Every row gives one point. Each copy is the shape, with its points in the same order, turned, moved and blurred by noise. Say if it was mirrored as well.

Shape (9 x 3):
[[-26  -8 -38]
 [ 41   4  17]
 [ -8  26 -44]
 [ 28 -41 -26]
 [  7  25  36]
 [-19  17  65]
 [-65  18 -48]
 [ 30   9  28]
 [ -4 -48  -5]]
Copy 1 (9 x 3):
[[ 11 -44  33]
 [ 24  13 -29]
 [-20 -24  28]
 [ 31 -52 -26]
 [ 31  32   8]
 [ 61  48  27]
 [ -8 -41  77]
 [ 32  22 -20]
 [ 53 -45   2]]
Copy 1 is: only turned
Copy 2:
[[ 21 -10 -34]
 [  1  11  49]
 [ 50   8  -6]
 [ 12 -55  16]
 [ -6  40  22]
 [-41  48   6]
 [ 44  14 -64]
 [ -6  14  46]
 [-16 -37 -14]]
Copy 2 is: only turned
Copy 3, 9 rows:
[[-26   0  47]
 [  3   1 -32]
 [-54  21  21]
 [-26 -42  -1]
 [ 17  38 -10]
 [ 53  43   8]
 [-41  26  84]
 [ 14  12 -30]
 [  5 -37  23]]
Copy 3 is: only turned
Copy 4:
[[-55  17 -10]
 [ 33  -3 -16]
 [-33  48 -21]
 [-23 -27 -40]
 [ 25  19  21]
 [ 26   9  61]
 [-78  51  13]
 [ 30   0   0]
 [-36 -33  -3]]
Copy 4 is: only turned

Shape, 8 rows:
[[  5  60 -21]
 [ -1 -60  28]
 [-10 -17  51]
 [ 42  19  25]
 [ -2 -24  18]
 [ 35 -58 -20]
 [ -7  59 -19]
 [ 28  -5 -13]]
Copy 1, 8 rows:
[[-48  16  29]
 [ 58 -34   7]
 [ 52  -6  50]
 [ 16  46  17]
 [ 38 -21  19]
 [ 36 -11 -43]
 [-43  22  49]
 [  9  16 -15]]
Copy 1 is: only turned
Copy 2 (8 x 3):
[[ 26 -12  50]
 [-65   8 -38]
 [-66  -9  12]
 [-23  29  41]
 [-41  -1  -5]
 [-20  45 -47]
 [ 27 -29  46]
 [  4  21   2]]
Copy 2 is: mirrored

Shape, 10 rows:
[[-15  35 -56  24]
 [-28 -11  16  -4]
 [-36  56   5  -3]
 [  4  35  40  33]
 [-48  45  29 -53]
 [-22 -18 -17  -1]
 [ 16  -1   9  21]
 [-41  46 -23 -55]
 [ 12  -1  -6  -7]
 [-52  39  34   1]]
Copy 1, 10 rows:
[[-38  10 -41 -39]
 [  7  18  21 -17]
 [ -5  55 -27 -16]
 [-20  30  -4  40]
 [ 50  73 -17 -17]
 [ -4  -1   9 -40]
 [ -4  -9  -8  16]
 [ 46  49 -43 -54]
 [ 14 -10  -7  -4]
 [ 10  70   2 -13]]
Copy 1 is: only turned
Copy 2:
[[-57   2  16  47]
 [ 15  21  31  -4]
 [-34  64  26  14]
 [-32  39  -4 -39]
 [ 12  95  33  19]
 [  7  -2  30  19]
 [ -8   3  -7 -15]
 [ -1  71  27  66]
 [  6  10  -7  11]
 [-18  67  46 -13]]
Copy 2 is: mirrored
Copy 3, 10 rows:
[[ 38  38  21  53]
 [-20  19 -34  -3]
 [ 29  59 -39   0]
 [  3  51  15 -52]
 [ 27  42 -80 -18]
 [-17   5 -18  21]
 [  3   9  18 -15]
 [ 55  32 -70  26]
 [ 21  -4  -5  -4]
 [  1  65 -38 -16]]
Copy 3 is: only turned

Shape, 10 rows:
[[-35  10  35 -12 -20   5]
 [ -3 -66 -59 -30 -29   4]
 [-82 -32  71  23  17 -18]
 [  6 -12 -23 -36  40  25]
 [ 28  11   2  -6 -13 -51]
 [ 11  35  24  13  -2 -13]
 [ 34  53  37  -4  10  -5]
 [ 30 -11  11 -59 -26  35]
 [ 26 -22 -22  43  24  31]
 [-21 -10 -18 -29 -48  13]]
Copy 1 (10 x 6):
[[ -1   5 -27   4 -46  -9]
 [ 63 -12 -48 -39  40 -56]
 [-14 -50 -43 -31 -63  51]
 [ -6  18  -1 -56  20 -41]
 [ 58  10  35   2 -14 -10]
 [  2  14  31  15 -24  -4]
 [-12  25  52  17 -35 -16]
 [  8   5  -4 -22 -18 -95]
 [-14 -27  17  -7  59 -13]
 [ 32  12 -50   1  -5 -48]]
Copy 1 is: mirrored
Copy 2:
[[-18   1   8 -14 -26 -20]
 [ 42   9 -50   4 -40  63]
 [-87 -17 -42   1 -64 -37]
 [-25  32 -13  19   4  61]
 [ 21 -15  12  51 -11 -12]
 [-18  -9  46  31  -9  -7]
 [-24  -9  46  25  22 -16]
 [ 25  20 -11 -21  33  15]
 [-26 -50   9  17  -6  74]
 [ 21  16  -9 -34 -41  17]]
Copy 2 is: only turned

Shape, 11 rows:
[[ 24  35 -73 -29 -40  16 -19  22]
 [-44  19  19  33 -10   4 -12 -18]
 [ 47  48  -8   3 -43 -46  -1 -19]
 [ -7 -13 -16 -23  32 -14 -54 -23]
 [-11 -23  -8 -16  20   0 -34 -56]
 [  7 -51  23  46  -5 -12  19  -9]
 [ -8  -4  30  35 -26  26  24  54]
 [-54   1  43 -39 -28  15  19   4]
 [ 42 -43  38  40  18   2 -12  -2]
 [ 32 -45   8   8  70  10  17 -18]
 [ 54 -36  15  29  25  25 -10 -29]]
Copy 1 (11 x 8):
[[ 37   9 -67   5 -38 -17   0  -8]
 [-34  -3  37  27 -11 -28 -27  30]
 [ 22  -7  15  -5 -42  -6  64  14]
 [  7 -12  29  10  -9 -51 -30 -57]
 [ 26  -7  44  17  12 -61 -31 -27]
 [ -1 -13  62 -29  28  14 -29  22]
 [-43  34   6 -27   2  30 -33  40]
 [-48  45   7 -11  29 -64 -11  30]
 [ 10  16  76 -33   0  27 -33 -13]
 [ 19  18  60   4  54  20 -29 -50]
 [ 44  25  72  -7   7  19 -36 -18]]
Copy 1 is: mirrored
Copy 2, 11 rows:
[[-25  20 -36 -12  12 -87  36  18]
 [  1  51   4  -8 -33  23  -6  21]
 [ 32  12   8   3   6 -62 -34 -22]
 [-19   5 -43 -35  -1  17  17 -38]
 [ 12   0 -48 -20 -22  27  25 -27]
 [ 45  11 -23  -6  30  44 -30  43]
 [  0  21   6 -17   8   8 -29  95]
 [ 18   9  13 -72 -48   8  11  52]
 [  8 -20 -33   6  26  46 -49  27]
 [  6 -45 -21   1  45  66  14  15]
 [ 14 -37 -48  23  23  35 -14  21]]
Copy 2 is: mirrored
Copy 3 (11 x 8):
[[-70 -16  34  43 -21 -10  30  19]
 [ 30  13   9  -4 -20   5 -39  40]
 [-41  68 -17   9 -50 -20  36  14]
 [ 11 -10  -3   4  41 -51   8  27]
 [ 35   2   0  20  39 -31  17   3]
 [ 42 -19 -56   9 -39  -3  -9 -11]
 [  0 -43 -27 -31 -70  20 -16  20]
 [  2  -2  21 -68   5  23 -34 -12]
 [ 49 -32 -67 -10 -31 -23  25  17]
 [ 24 -47 -77   8  37   1  27  23]
 [ 49 -29 -50  19  -4  -6  55  16]]
Copy 3 is: mirrored
Copy 4:
[[-13  -2  76 -24  25  16 -14  40]
 [ 10 -15  -6  38 -30 -40  13  -2]
 [ 72 -11  18  -6  29  10  27  38]
 [ -7  -5 -12 -21  36 -40 -25 -29]
 [  7  12 -14 -30   1 -37 -16 -48]
 [  7 -22 -69  -7 -35  14  13   5]
 [-22 -68 -10  36 -42  26   6  26]
 [  2 -81  21  -3 -44 -29  26 -30]
 [ 17 -26 -74  11  -6  30 -29 -12]
 [-19  -7 -61  -8  17  37  -4 -61]
 [ 20   4 -51  -2  -7  45 -36 -31]]
Copy 4 is: only turned

Shape:
[[-10  -4  -9  40  -6  20   4  32]
 [-15 -17  33 -95  -2  12  -5   7]
 [ 53  91 -16  35   2   6  10 -11]
 [ 26 -11   7  39 -10   7 -72  -7]
 [ -6  -3 -13  36   7 -17 -56  27]
 [  1  -5  22  36  -3  15   9 -18]
 [ -9  -3   6 -44   8 -26  13 -10]
 [ -6  14  59 -29   6 -23  10  15]
 [ 20 -29 -17  44 -20  17  11  -6]
 [ 28  67 -14  37 -20  18 -24 -14]
 [ 37  54 -20  33 -19 -20  14 -13]
 [ 21 -14  -6 -27  -2 -31 -15   0]
 [ -4  -5 -18  28 -82 -54  -9  28]
 [-21  10 -14  20 -34 -30   2 -21]]
Copy 1, 14 rows:
[[ 13  20  -5   2  37 -28   4  24]
 [-59 -53   5 -34 -41  26 -12  13]
 [ 59  59  23 -24 -31 -29  48 -33]
 [  8   9  44  70  -7 -25  -5   3]
 [-20  24  37  37  29 -44   2  -2]
 [ 39  -7  11  12  23   8   0   5]
 [-29 -28  10 -26   6  22  24 -20]
 [-15 -13  50 -42   3  31   6  14]
 [ 31   6 -19  38  23  -6  24  21]
 [ 52  28  27   2 -26 -49  31 -14]
 [ 44  25  20  -9  -4 -22  69 -23]
 [-37  -9  17  15  -7  11  36 -11]
 [-10 -27  37  20  39 -52  83  34]
 [ 19 -34  19   3  32 -28  44 -14]]
Copy 1 is: mirrored
Copy 2:
[[-32 -20   6  38  -3 -12   8  -3]
 [ 32 -20   1 -71 -38  38 -10  27]
 [-64  72 -32   4 -43 -41 -14 -41]
 [  7   4  26  50 -19 -34 -58   1]
 [ -3 -11  13  33  18 -47 -32  -8]
 [ -4  16  -3  45 -32   6  14  -1]
 [ 26   2 -33 -27 -23   5  11   3]
 [  9  18  -4 -33 -27  -7  27  44]
 [-17 -15 -26  64 -36  -2 -10 -11]
 [-44  39  11  16 -45 -44 -27 -44]
 [-35  37 -43  16 -41 -49  -6 -30]
 [ 26  -9 -36 -14 -26 -13 -33   9]
 [ -9 -66 -33  24 -45 -86   3   1]
 [ 13 -10 -20  18 -40 -47  21 -28]]
Copy 2 is: only turned

Shape, 15 rows:
[[-24  15 -14  19  26   2  -5  17  16]
 [-20  -5 -47   5 -15  39  11  22  11]
 [-14  14   6  -6  22   1   9 -22  15]
 [ -3   7   7  -9   9  24   8 -26 -20]
 [ 49  19   9  11  22  32   5  18  -3]
 [  3 -95  -6  -7 -53 -31  36  26  12]
 [ -4  28 -24  34   0 -30   4  24  -7]
 [-16 -12   6  20  19  58 -11 -34  18]
 [  3  30  -8  36  -1 -22  -7  11 -13]
 [ -7  25 -36  16  -3  27  11 -37  -1]
 [ 11  21  -3 -16  24 -26  24 -17 -10]
 [  3  28   5  -5 -25 -24   6 -42  19]
 [-14  -8  15   3 -21 -15  34  26  -9]
 [ -1 -23   4  27  17  -6  91   9 -13]
 [-24  25 -54  70  21   7  -5  24 -35]]
Copy 1 (15 x 9):
[[ 16  10  27   2  30  21   1 -18  26]
 [ 35  30   9  14  30  44  16 -24 -32]
 [-29  20  28   3  16   6   4  -3  12]
 [-13  17  34  -8  11   0  11  22 -21]
 [ 14  13  21 -42 -17   7  49   5   2]
 [-31 -48 -68  13  22  26  15 -44 -65]
 [ 30 -16  24   6 -12   9 -10 -42  11]
 [  4  47   5   1  51  -8  23  32   2]
 [ 31 -12  23  -3 -17  -2 -13 -17  12]
 [ 15  45  34  19   3 -10   1  -4 -20]
 [-34  -1  45 -12 -13  -3  -1 -20  -6]
 [-35  16  10  29 -34  -3 -14  -4   2]
 [ -6 -42  11  18   5  25  19 -10 -24]
 [-16 -38  33  19  24 -16  61 -43 -39]
 [ 82   5  45  -1  25 -11 -13 -39  -2]]
Copy 1 is: mirrored
Copy 2, 15 rows:
[[-20 -18 -24 -15  12   1 -26   9   9]
 [-13 -41 -18 -20  28  45  21   1  24]
 [ -1  19 -23   0  13   3 -21 -21   5]
 [ 10  10 -14  -4  -8  29  -1 -32 -17]
 [ 32  -2  15 -20  20   5   0  20 -37]
 [ 57 -67   2  10 -18  -7  33 -32  85]
 [ -9 -38 -25  31   4  -4 -12  32  -2]
 [-17  -5  18 -29  28  29 -24 -50  -5]
 [ -7 -27 -11  32  -3  -2 -17  22 -15]
 [-15  -4 -17  19  34  48  -6 -17  -9]
 [ 27  18 -43  18  -2   4 -14   0  -5]
 [  1  31  -6  50   6   4   3 -13  19]
 [ 13 -31 -27  10 -18 -21  30 -10  13]
 [ 48 -51 -53   1  28 -25  23 -41 -12]
 [-32 -78 -32  12  14  30 -31  20 -35]]
Copy 2 is: only turned

Shape, 16 rows:
[[-46   1   4  30  13 -17 -14  25   7 -16 -11]
 [ -9   3   4  36   5  19 -28 -24  -9  16  -6]
 [ 16  -1 -19 -35  49 -16 -10  14  12 -11 -24]
 [  4  48   6  37   2   7  57  17   0  -5  -7]
 [ 15   3 -11 -17  -3  44 -17  26   4  19   6]
 [ 17   8   6  33 -12  -5 -15   1  12  -3  -1]
 [ 22 -14 -10  39   9  15  26  18   0  20 -16]
 [ 24 -13  -3  37  -6  33 -15 -23 -26 -28   1]
 [  4  14   4 -52 -15 -27  17   2 -41 -13 -20]
 [ -2  -9  -9  31 -11 -14 -22  30   2 -14  23]
 [ 18   3 -84  -6  33  -8   8 -16 -24  15  -2]
 [-67   2 -50  16 -13  67   1  -2  10  -4 -10]
 [ 19  27 -13  31  -5 -14   2  12 -51 -14 -16]
 [ 20   9 -13  35  -7  -5 -34   5   5 -16  -8]
 [ 21   0   4 -65  48 -16 -28  20 -21  -6  16]
 [  5  -8  -2 -41  40 -24  -4 -73 -23 -18   3]]
Copy 1:
[[-37 -11  32 -13   4   3 -11  14 -11  15  -1]
 [ 17  -9  13  19  -6 -30   6  -5  -7  23 -24]
 [-24  -1 -41   5  42  17 -22 -10  28   8  11]
 [ 17  67  18  -3 -20  16  -6  27  -2   2  20]
 [ 22 -22 -30  13 -21  17  14  12  30  27   4]
 [ 18  -2  30  15   4  -3   6   2  19  -6  -2]
 [ 43   6  -6 -10   5   1 -13  27 -10  -7   6]
 [ 30  -8   9  60   6   4  11  10 -21   2 -21]
 [-17  24 -24   9  -8  59   2 -51   5 -12 -11]
 [ -4 -33  35  17  -8  14 -10   9   5  -5  19]
 [  2   1 -58  37 -14 -16 -61 -10   5 -20   6]
 [-35 -14 -28  13 -56 -23  17  57 -19  14 -26]
 [ 17  23  21  29 -12  31 -39 -10  -6  -2 -17]
 [ 10 -13  29  32  10  -1 -12  10  25  -5 -13]
 [-16 -19 -40  23  26  43 -13 -52  28  37  30]
 [-26  17 -42  51  33 -14   9 -70 -17  -3   4]]
Copy 1 is: only turned
Copy 2, 16 rows:
[[  7  24  27  32  17   8 -15 -39  50   3  -6]
 [ 35   5  27  -5   2   4  -2 -46 -11  10   3]
 [  1 -14   0   2   4 -34  37   3  41 -11 -49]
 [-21 -11  -2  42  60  16  -2 -17 -20  19 -11]
 [ -8 -19 -28 -32   1  -9   4 -32  16   2   5]
 [  8  -5  18   3  -1   7  -3 -13   9  37   0]
 [ 20   6 -28   5  26  28  21 -20  -3  28 -15]
 [ 57 -29  15  -9  14  13 -20  -9  -8   4   6]
 [-33  -6  11  -4   0  14  -7  27   0 -48 -38]
 [ 16  15   5  -2  12   3 -28  -3  39  30   6]
 [ 35  14 -34 -14   9 -37  -9 -10 -15  -4 -71]
 [ 24 -10 -36  29  -2  -2 -41 -95   8 -26   2]
 [ 10  -6  21 -12  39  23 -30   5  -6   7 -41]
 [ 25 -17  19  -7   4   2 -16 -12  20  36 -20]
 [-11  -3  11 -39   9 -44  30  23  41 -36 -24]
 [ 36  -1  34   7 -19 -48  28  23 -23 -53 -29]]
Copy 2 is: mirrored
Copy 3 (16 x 11):
[[ 30 -39 -11  13  -4  38   2  22  -6 -41   3]
 [ 17 -17 -25  25  -7   2  -5  -7   2  22  15]
 [ -9 -24  22  46  22  -1  10  20 -25 -28 -56]
 [  4 -38  -6 -13  36  19   5  61  51  14  -3]
 [ 13   9  14  -9  -4   6 -20  13  -7  32 -41]
 [  4   1  -1  17  14   8 -22  13  20  -8  15]
 [ 22 -37 -17   5  28 -11 -41  37   2   8 -16]
 [ 42   7 -14  33  16 -12  -4 -13  39  16  -2]
 [ -6 -26  51  12 -29 -28  22  29  40 -26 -34]
 [ 36  12   3  16   5  16 -18  24  -2 -27  13]
 [ 13  -2 -12  76   1 -38   6  71  -2  24 -39]
 [ 49 -10 -70  -1 -47  38  23  31   1  21 -45]
 [ 32 -25  30  41   2   2  -9  37  47   7   3]
 [  7   6  -7  43  13  19 -26  12  21  -7   4]
 [  3  -2  68  35   9 -20  34   8 -30 -22 -35]
 [ -8 -19   4  58   4 -54  69  -8  10 -16 -16]]
Copy 3 is: only turned
